Rows are points. Before rounding, the points of a table are all equally far from one centre. They may lie mostly on one side of it. Write the centre, to within rounding.
In the rows, zero is written as 128.

Points, 7 rows:
[[ 92 100]
 [ 51 120]
 [ 84  99]
 [ 66 104]
 [ 90  99]
 [ 98 101]
 [ 99 102]]
Centre: [ 84 137]

Points, 15 rows:
[[198 131 116 156 156 186 108 114]
 [172 137  86 152 149 195 110 106]
 [192 102 127 179 128 200 120  79]
 [197 130 107 159 138 193 106 110]
 [180 120 115 165 153 205  98 103]
 [200  98 113 149 148 188  97  89]
 [184 143 106 142 155 192 113 102]
 [172 111  99 192 148 187 114  80]
 [178 104 122 164 154 186  91  73]
 [187  97 105 155 154 186  87 103]
 [205 107 112 176 155 169 112  97]
 [175 132 128 160 158 193  95  91]
 [184  80 135 170 153 174 129  63]
 [193 137 102 158 137 174 101 100]
 [183 135 130 163 153 184  95 107]]
Centre: [157 104 120 150 135 168 132 103]

Points (24 x 18):
[[128  58 141  94 161 182 110  94  89 110 102  92  92 152 112  56 178 127]
 [149  95  86 129 143 175 150 105  84 110  80  80  94 119 139  46 148 127]
 [177 105  83 107 125 166 123 171 131  95  83  80  79 150 107  87 143 113]
 [158  76 104  96 114 157 109  91  95 104  89  73  75 128 160  70 152 130]
 [159  97 112  70 122 181 141 113  62 127  84  57 135 164  62  80 151 190]
 [127 122 106 128 108 172 134 111 106 122  66  69  90 161 129 113 184 180]
 [171  42 117  86 156 164 114 104  81  72 104  81 113 203 139  88 142 165]
 [172 104  79  91 144 195 122  91  96 136 129  86 108 164  87  56 136 131]
 [115  60 100  71 138 134 123 100  55 130  67  74 114 144 114  87 146 181]
 [175  65 142 105 117 208 150 109  94  84  86  63  92 133 132  81 135 163]
 [154  68 171 127 173 212 126  96 102  78 126  69 129 165 140 123 142 120]
 [152  56 137  68 128 179 109  82  62 112  79 109 103 190 135  73 150 152]
 [124  96 141  69 132 197 113 121 115 100  77 117 118 156  66  38 166 155]
 [128 125 106 108 116 155 140  94  82 102  60  78 126 178 118  30 164 137]
 [150  93 133  58 156 142 175 107 128  56  63  73 134 197 134  53 138 159]
 [141  75 115  91 172 201 129 160  96  94 107  81  94 128 122  39 153 150]
 [121  63 120  92 153 173 111 116 106  78  66  88 120 114  71  62 166 149]
 [179  86 113 107  97 156 164  74  91 126 112  69  87 131 128  75 165 155]
 [149  83  89 118 145 213 161 109 106 112  60  69 127 148 119  81 148 175]
 [177  87  85 112 167 141 149 102  92 118 103  95  87 157 150  78  98 173]
 [175  88 147 107 132 147 137 144  94 128  86  38 119 165  80  77 122 167]
 [172  70 147  83 113 166 116  96  89  95  92  38  94 110 120 103 152 114]
 [147 110 122 105 150 177 115 105 107  54  51  93 117 190 114  53 122 143]
 [175  72 132  69 143 186 165 110  98  99  47  75 114 141 135 105 181 197]]
Centre: [145 119 130  77 137 152 143 128  96  96 116 114 149 141 128 112 145 141]

Points:
[[138 129  94 155 125 136 143 125 136 112  96 113 220 131  96 160  87 171
  107 130  73 118 100  33]
 [106 120 115 158  96 125 107 122 128 166  85 138 215 120  96 149 145 111
  114  95 146  77 116  44]
 [133 159 123 132 164  92 121 134 112 144 109 144 224 113  80 132 109 144
   82 150  96 106 131  39]
 [ 67  85 104 166 136  90 159 147  79 181 111 122 199 113 131 141 100 148
  124 167 120 114 107  57]
 [104  88 139 177 123 119  95 125 109 153 107 130 238 105  93 142 135 163
   91 140 131 101  98  26]
 [107 104 129 157 138  73 167 127  83 153 118 149 193 171 109 163 130 117
  118 141 102 132 105  29]
 [107 122  89 141 121 176 122 130 126 124  94 164 214 112 109 128 109 103
   99 165  99 126 141  20]
 [ 92 111  90 161 135 161 152 123 161 129 112 117 203 117 101 136 135 150
  104 165 109 103  81   7]
 [ 84 125 140 146 175 160 177 105  95 186 154 116 198 109  95 145 138 171
   84 154 129 102 172  71]
 [ 71  55  91 134  92 113  94 146 123 129 128 123 243 128  85 185 104 122
  136 156 109 105 102  86]
 [127 121  90 163 147 102 123 126  82 148 155 113 211 129 102 144 129 218
   81  99 112 120 132  76]
 [112  81  74 121 121 129 155 132  95 139 102 140 202  91 123 172 131 131
  125 154 107 138  82  37]
 [107  68 102 134 137 113 123 146 123 168  95 167 191 179  96 137  87 173
  127 110 109 168 139  54]
 [101 125  84 146 136 135 143 109 131 126 120 169 153 172  87 115 119 170
  140 178 115 127  76  66]
 [ 43 122 130 109 125 135 162 101 101 142 122 138 200 142 108 162 133 182
  129 114  75  55  85  75]
 [ 84  88 144 140  92 125 137 185 143 131  88 111 247 129 115 111  98 129
   89 105  92 145 146  19]
 [124 114  86 134 159 133 124 150 150 158 118 132 166 143  86 150 125 164
  105  90  44  62 123  78]
 [103 111  92 131 125  93 137  88  90 141 120 130 209 110 156 149 107 154
  143 145 106 150 101  70]
 [129 169 110 166  90  93 150 173 147 136 146 141 244 170 122 164 117 117
  124 115 107 132 118  75]
 [108 160  69 133  89 135 149 171 137 138 146 142 225 126  79 141  76 180
   76 155 100 146 105  53]
 [ 84  86 110 114 120 132 167 116 112 162  82 166 215 147 126 109 101 139
   91 200 101 147 127  48]
 [103 113  83 123 107 158 121 114 108 139 140 117 208 122  81 131  56 141
   85 132 119  88  92  59]
 [133  86  93 147  81  95 155 146 114 198 138 119 194 144  92 128  93 196
  105 150 119 132 111  24]
 [141 110 109 173 128 125 142 147 127 188 110 128 207 121  94 183  78 124
  128 127  89  97 126  67]
 [135  72  81 146 112  88 143 146 103 135  96  70 203 120  98 175 114 129
   91 104 115 135 145  71]
 [128 128  99 141 116 125 128 143  93 146  86 143 234 151  84 140  93 161
  116 105 111 139 118  50]
 [ 72  88  80 113 110 133 119 135 112 147 118 129 191 202 143 168  68 155
   83 160 144 142 163  74]
 [132 173  79 165 114 115 139 127 143 146  98 128 192 124 110 159  98 142
   88 108  94 104 107  56]
 [ 87  72 109 117 142 139 106 102 127 158  98 129 176 146  55 149  91 140
  123 134 102 130 118  41]]
Centre: [100  98 137 123  96 122 148 151 143 121 144 143 175 128 115 145 133 160
  99 143 114 107 150  84]

Points (30 x 24):
[[145  81  72 155  95 163  60  77 103 142 123 135  86 197 111  63 173 136
   99 100 101  76 146 136]
 [123 113 104 164 121 112  57  56  77 148  96  88 115 202 129 122 155 135
  111 130 143  86 170 175]
 [121 131  62 128 114 132  49  81  95 187  84 109 121 172 151  82 164 157
   91 105  89  73 158 163]
 [138  90  76 118  91 160  50  88  36 140 102 148  87 174 138 134 172 160
   89  99 128  97 176 139]
 [116 108  97 115 105 168  93  86  56 159  83  87 107 201 157 114 168 116
   62 131 126  63 175 131]
 [133 148  78 136 107 145  44  89  61 187 138 135  92 188  92 129 159 147
   73 127 119  87 169 114]
 [153  97  54 132 119 152  74  88  76 168 142 122 137 206  91 100 170 149
   98 107 126  70 172 131]
 [141 126  81 131  78 127  50  60  65 123 102  88 116 172 118 103 205 145
   89  95 114  85 169 149]
 [133 109  80 153 135 114  66  83  47 162 110  94  81 186 104 104 173 122
   71 121 129  77 134 140]
 [118 138  44 145  90 127  68  73  70 161 109 125 116 194 127 107 161 168
  121 115 118  55 160 141]
 [150 129  61 121 123 113  87  66  77 135  93  88 106 216 156 116 178 164
   89 119 140 105 157 137]
 [156 134  86 109 119 148 102  71  42 159  87 120  97 202 142 134 153 153
   63 112  80  91 172 148]
 [133 137  52 120 122 129  57  82  86 186 112 107 105 180  96 135 202 147
   97 105 131  95 197 142]
 [108 111 110 175 102 137  47  99  66 145  82 132 106 193 149 119 199 152
   78  86 145 120 171 141]
 [150 126  89 162 114 155  59  95  48 159 118 120 116 174 150 130 202 136
   90 153 153 146 182 164]
 [144 123  87 155 121 125  59  87  82 154 109 111 105 199 113  80 200 148
  122 148 154  81 172 153]
 [160 132  92 149 138 185  58  85  57 149  98  86 112 202  87 108 163 150
   76 132  98  81 154 128]
 [128 131  66 156 106 136  57  82  64 175  93 102  77 195  90 118 174 134
  105 116 106  69 151 113]
 [127 132  82 172 127 146  59  83  79 172 117 103 108 214 120 108 222 148
  115 123 145 106 180 154]
 [136 120  47 117 127 131  77  77  93 149  87 104 103 199 156  89 178 120
   94  96 143  82 180 142]
 [110 115  73 133  62 147  74  74  75 113  91  86 101 174  95 115 193 177
   85 125 108  78 153 130]
 [142 105  88 147 110 141  36 104  81 163  86  98 115 196 119  86 152 142
   90 129 124 100 170 159]
 [150 142  49 144  96 144  71  85  70 134 135 102 124 202  95 101 181 148
  111 163 117  93 154 115]
 [ 83 109  84 170  96 155  93  70  75 142  84 107  93 202 115 113 183 188
   94  96 138  74 162 145]
 [155 127  74 127 108 162  58  85  65 122 118 104 160 196 144  94 171 156
   71 111  88 106 173 158]
 [117 106  83 125 129 152  87  77  89 147  73  64  88 188 114 115 200 138
   91  92  97  44 133 168]
 [125 121 122 120 112 122  72  77  47 120  72  91 125 204 145  99 150 155
   94 107  84  79 138 110]
 [100 123  67 159 123 106 107  92  74 142  93  87  74 194 160 118 195 134
  136  98 120  68 179 152]
 [104 117  49 140  92 154  88  64  48 155 104  89 120 179 105 136 158 159
   87  95  92  74 165 163]
 [140 150  83 130  96 144  64  82  30 106 105 102 127 185  96 129 176 134
   67 123 105  86 145 114]]
Centre: [118 131 116 131 128 164 110  97 107 140 127 120 113 142 132 131 168 136
 121 110 112 111 136 131]
